Rows are points. Examples show where two turns around zero, p and q, send a point. Where does a point land after both, in the order given? Backwards means that the second turn is done in reverse. Each puzzle has new turns, and all numbers are rounded.

Turn p:
[-18 -44] -> [ 20 -43]
[ 3 59] -> [-41  42]
[ -5 -28] -> [ 17 -23]
[ 6 24] -> [-13  21]
[ 15 -11] -> [18  4]
Turn q:
[-37  16] -> [-27  30]
[  7 -36] -> [ -8 -36]
[43 12] -> [44 -7]
[26 -8] -> [ 20 -18]
[-39  17] -> [-28  32]
Where do these land?
p, then q: [-19  16] -> [-24   7]
q, then p: [ 9 34] -> [-5 35]
q, then p: [ 10 -50] -> [ 29 -42]

Turn p:
[ 12  43 -31] -> [ 22  10 -49]
[ 21 -15  31] -> [-39  -3  10]
[ 0 20 17] -> [ -8 -20 -15]
[-34 -48 -17] -> [26 12 54]
Turn q:
[ 31 -22  30] -> [-23 -36  23]
[-32  -4 -58] -> [ 49  16 -41]
[  0  27 -22] -> [22 26  8]
[ 19 -19  44] -> [-39 -30  16]
[-18  18   6] -> [-10  24  -6]
Where do these land?
q, then p backwards: [ 26 -28  12] -> [-23   4  33]
p, then q: [-6  1 44] -> [-16 -19 -37]
q, then p: [-42 -12 -25] -> [ 24  37 -24]
q, then p backwards: [ 22  39 -31] -> [-22 -32 -38]

Turn p:
[ -6 -33  20   6 -13  22] -> [-23 -11  -4 -27 -28  -9]
[-26 -15 -18 -27   7  31] -> [ 16  -3   8  12 -50  -5]
[  1  37 -25   6   2  15] -> [ 34 -22   4  19  15  -8]
[ 17 -10  -3 -13 -24   6] -> [-20 -17  19   3  -5  10]
[-48   9  17  10  -6 -19] -> [ 29  19 -12 -37  -3  20]
[  9  -8  -6 -27  13   3] -> [ -7  13  14  21 -14  -5]
[ 31   2 -10  19 -26 -21] -> [-23 -22  -4   5  32  21]
[-20  33  46  -8  24 -27] -> [ 24  51  12 -29  26 -10]
[ 41 -14 -22  34  23 -10] -> [-29  -9 -37  32  25 -13]
Turn q:
[ 51 -22  15  42   8 -24] -> [ 28  27  46  20 -39  14]
[-15 -25  14  -6   4  -9] -> [ 10  13 -12  14  16  19]
[  4  35  -6 -27  15   9] -> [-39 -20   4 -20   2   2]
[-17   5 -18  17  15 -15] -> [ 12  -5 -20 -14 -21  11]
[  1  -9  12   3 -19  10] -> [  5   6   3  17  10 -15]
[-44   6 -19 -15 -39 -28] -> [ -2  29 -53 -22  12 -23]
[ 4 40 22 -7  7 26] -> [-41 -28   6  15  -6 -10]
[ 16 -30 -18  -8   9  31] -> [ 25 -20  27  -8  28   3]
Where do these land?
p, then q: [ 22  -2 -16  30  29  -5] -> [ 26  -7 -12 -28 -27  14]
q, then p: [  2  -6  40 -76  -4  13] -> [ 50  40 -37  -8 -20 -41]
p, then q: [  2  -5 -10 -58 -25  -9] -> [-12 -12  -1  57   3 -25]
q, then p: [-14  -9   3 -13  11  14] -> [ -3   3 -15  11 -14 -15]
q, then p: [  7  -9 -19  16 -23  15] -> [-24  16   5   7  22  10]
p, then q: [-2 15  0 28 38 -5] -> [  1   2   9 -38 -29  13]
p, then q: [ -2  27  -8  19 -16   8] -> [14  2 25 -1 11 23]
q, then p: [-15  -4 -14  26  13 -12] -> [-15 -27  13  15  -1   8]
q, then p: [  1  -6  25  29 -22 -19] -> [  9 -24  -7  -8  39  10]
